Each row of a before or after table is a point. The points were changed in one or more steps. Then noise was added and the rows were shuffled. The steps act on columns, c1 being the first. Name the steps. A step turns or swaps two columns, mirrors them in a line or flattens them onto one, adds a multiple of one to another, or multiplies or shifts one. Angles are multiples of 10 degrees, from the lower column toward the higher: turns from -170 to 170, lines from 10 to 170 but not 90. Use the fewest steps. Two steps may share a column if one is a turn and the other turns, adds or multiplies; they go together, in the order done. Otherwise the lowest column goes first.

Before (10 x 2):
[[ 21  48]
 [-34 -46]
 [-30  34]
 [ 54  37]
 [-57 -51]
 [ 35   5]
 [-14  -1]
 [-42 -17]
 [-33  14]
 [-26  36]]
After (10 x 2):
[[ 29  30]
 [-24  35]
 [-51  29]
 [  7  31]
 [  8 -36]
 [  0  15]
 [ 45 -45]
 [ 30  35]
 [ 54 -10]
 [-62  47]]
Steps: turn c1 and c2 by -80 degrees

Before (14 x 3):
[[-51  -7  -5]
 [-59 -36  22]
 [ 51  31 -44]
 [ 50 -10  38]
 [-31  21 -22]
 [ 30  -3  47]
 [ 55  -5   9]
 [-21   8  -9]
 [ 39 -21  20]
 [ 17  28 -60]
 [-48 -33 -38]
 [ 18 -42  28]
 [ 23  18 -32]
 [-13  30  12]]
After (14 x 3):
[[-32  -6 -19]
 [-47  29  19]
 [ 52  -3  13]
 [ 31  15 -10]
 [ 54 -33  35]
 [-15   1 -38]
 [ 19  38  25]
 [ 41  -2  31]
 [-60  87 -24]
 [ 51 -92  39]
 [-21   5 -14]
 [ 18 -79  27]
 [ 22 -55  23]
 [-52  41 -25]]
Steps: add -1 times c1 to c3; turn c2 and c3 by -130 degrees

Before (14 x 4):
[[ -3  17  14  81]
 [ 52  18  -5 -15]
 [  7  20  33  12]
 [-10  -6  -3 -39]
 [ 12  -1 -32  18]
 [ 62  -6  21 -21]
 [-17 -49 -16 -31]
 [-63 -35 -30 -10]
 [-19 -53 -12 -33]
 [-76  55  74  71]
 [ 39 -21 -20 -17]
 [ 24  28  22  28]
 [ 40  23 -44 -22]
 [ -8 -24 -25 -70]]
After (14 x 4):
[[-43  89 -97 -12]
 [ 17 -53 -15  29]
 [  7 -37  -8 -15]
 [ 50 -27 -50  25]
 [-15  -4  52 -23]
 [-34  19  -5 -12]
 [ 27  16  21  10]
 [ 27  -8  50 -30]
 [-12  79  -7  25]
 [ 26 -73   2 -15]
 [  5 -25  43  10]
 [ 23 -51 -11  27]
 [-40 -22  52  -7]
 [-29  38  14  -9]]
Steps: turn c1 and c3 by 110 degrees; turn c2 and c4 by -60 degrees

Before (14 x 6):
[[-37  32  -1  -1  -4  -1]
 [-73  33 -37  34   6 -29]
 [-14  24   6  16   2  44]
 [-11  -9  31 -47 -57 -60]
 [ 16  15   8  17 -49  32]
 [ 12 -52 -10  28  31 -38]
 [-68  10 -39 -70  32  12]
 [  9  41 -49   2 -58  34]
 [ -8 -61  47   8  39 -41]
 [-86  35  -2  -1  21 -34]
 [-13 -36  54 -40 -39 -16]
 [ -7 -59 -20  -6  45 -42]
 [-67 -41  43  20  10  31]
 [  6 -28   2 -34  30  15]]
After (14 x 6):
[[-30  33   0  -1   4  -8]
 [  6 -48  -8 -35 -27 -38]
 [-74 -26  43 -21  -7  35]
 [ -2 -24  -3  28 -34  12]
 [-13 -10  30  59  46 -60]
 [-73  48  -5   0 -19 -35]
 [ 16  13  12  -2  48  26]
 [-15 -29  54  49  31 -18]
 [ 13  42 -54   5  58  36]
 [-66  19 -39  63 -39  11]
 [-16 -57 -18   0 -53 -42]
 [-17 -61  54 -14 -34 -39]
 [-11  24   3 -19   0  41]
 [-66  44 -37 -32   0 -25]]
Steps: turn c1 and c2 by -10 degrees; turn c4 and c5 by 170 degrees

Before (10 x 8):
[[-49  30  -9  25  31 -53   9 -14]
 [-55 -12 -10  43  50  19  19  40]
 [-20  42  37  17  48 -25   9  39]
 [ -8   6  24  68  53 -67  -9  17]
 [ 42  -6 -15 -24 -50  -7  12 -43]
 [ 43 -58  21 -21 -45  40  69 -34]
 [ 36 -18 -10   9 -65  14  35  12]
 [ -5 -41  14 -28 -68 -23  29  -8]
 [ 25 -11   5 -15  17 -47 -42   1]
 [ -3  15  42  27 -14 -29 -56 -29]]
After (10 x 8):
[[ 54 -37  -1   6   6  -4 -42   3]
 [ 52 -61  -1  90  45 -44 -10  27]
 [-40 -86  38  63  30 -42  18  11]
 [ 24   7  -9  47  40 -73   9 -15]
 [ 19  31 -14  -5 -79 -14  29  10]
 [-11 -27 -35   6 -69  58  71   2]
 [ 13   1  16  36  63 -31  11  48]
 [ 26  54 -27  -4 -43  34  12 -31]
 [ 24  39 -42  45  -1 -15 -55  23]
 [  8  54  11  31 -64  39  34  -1]]
Steps: turn c1 and c6 by 60 degrees; turn c2 and c5 by 40 degrees; multiply c2 by 2; mirror c3 and c8 in the line at 60 degrees; shift c4 by 20

Before (12 x 9):
[[-52   4 -49   4  42 -34  24  55   6]
 [ 40  20  -3 -45  18 -30 -16  15 -15]
 [  4  -2  13 -58  36  -3  65  83 -28]
 [ 30  19 -12  16  -9   5  -8   8  44]
 [ 82  -4  32   5   4 -10 -32  44  23]
 [ 42 -12  18  56   2 -30 -71   2   8]
 [ 24  -5   5 -23   5 -28 -29 -47  86]
 [ 46  70  36  23 -10  -3 -82 -22   3]
 [ -9  10 -17   1   1   5  -7 -91  12]
 [ 30  22  29  24  55  -1 -41   2  16]
 [-51  23  13  -8 -26 -47  37 -91  62]
 [-60  -6  -3 -46  11   8  12  39  -8]]
After (12 x 9):
[[ -17   18    4  -46   12  -77    0  -26  -21]
 [ -62    7  -12   -2    3   12   10   46   14]
 [ -20   21   41   26   59   -3  -14  -15   -5]
 [  76    8  -53    3   44  -87   15    1   -7]
 [ -26  -14   40   56    6  -77  -16  -24    8]
 [ -51   -7   13  -19   31  -71   -1    7   82]
 [  63   -1  -10  -56   26   -7    4  -42  -36]
 [ -12   15   -6   17    3   10    5  -22   44]
 [ -19    2   41    5   11  -24  -14  -64   19]
 [ -39   22   -2   -8   -2 -120    1   66   67]
 [ -49   68   57   22  -10  -11  -18  -16    6]
 [  67   -3   -7  -47    5   22    7   14   -9]]
Steps: turn c1 and c8 by -130 degrees; multiply c8 by 0.7; flatten c3 and c7 onto the line at 160 degrees; turn c5 and c9 by -20 degrees; multiply c6 by 2.5

Before (9 x 11):
[[ 17  14   5 -13 -58 -48 -43  92  24 -14  39]
 [ 36  10  49 -69 -30 -36 -18 -55 -42  42  47]
 [-14 -48 -43  11   1 -20  45  47 -22 -10 -49]
 [  0  47  31  -8  23 -30  16 -34 -37  -3 -12]
 [ 55  23  72 -33  25 -15 -17 -22 -50  53  46]
 [ -2 -28 -20  38 -19 -40  59  42  33 -10  -6]
 [-14 -43  -4  24  23 -69   3  16   8  10 -35]
 [-27  -6 -21 -24  49 -34  51  15   8   7 -13]
 [ 17  35 -33   9  27 -32   4 -16 -13  37  -4]]
After (9 x 11):
[[ -9   8 -29  27 -24  10  57  61   3 -27 -41]
 [-28  19 -11  57  51   3  11  19  83 -25 -27]
 [-26  -8 -41 -13  26  -3  28  40  41 -47 -55]
 [ 13  40  19  -4  22  -4   9 -33  22 -52  -6]
 [-18  31 -69  38   8 -34  33  71 -14  -1 -42]
 [  8 -19  53  14  22   7   5 -60   0 -15 -33]
 [ 54 -64  52   3  20  29 -39 -32 -15 -42  44]
 [ 38 -41  21  25 -30  39 -66 -58 -90 -56  13]
 [ 18   6  12 -30 -58  60 -35  86 -67 -31 -21]]
Steps: add -0.5 times c2 to c8; turn c2 and c3 by 70 degrees; mirror c4 and c7 in the line at 60 degrees; add 1.5 times c5 to c9; turn c6 and c10 by 140 degrees; turn c6 and c11 by -60 degrees
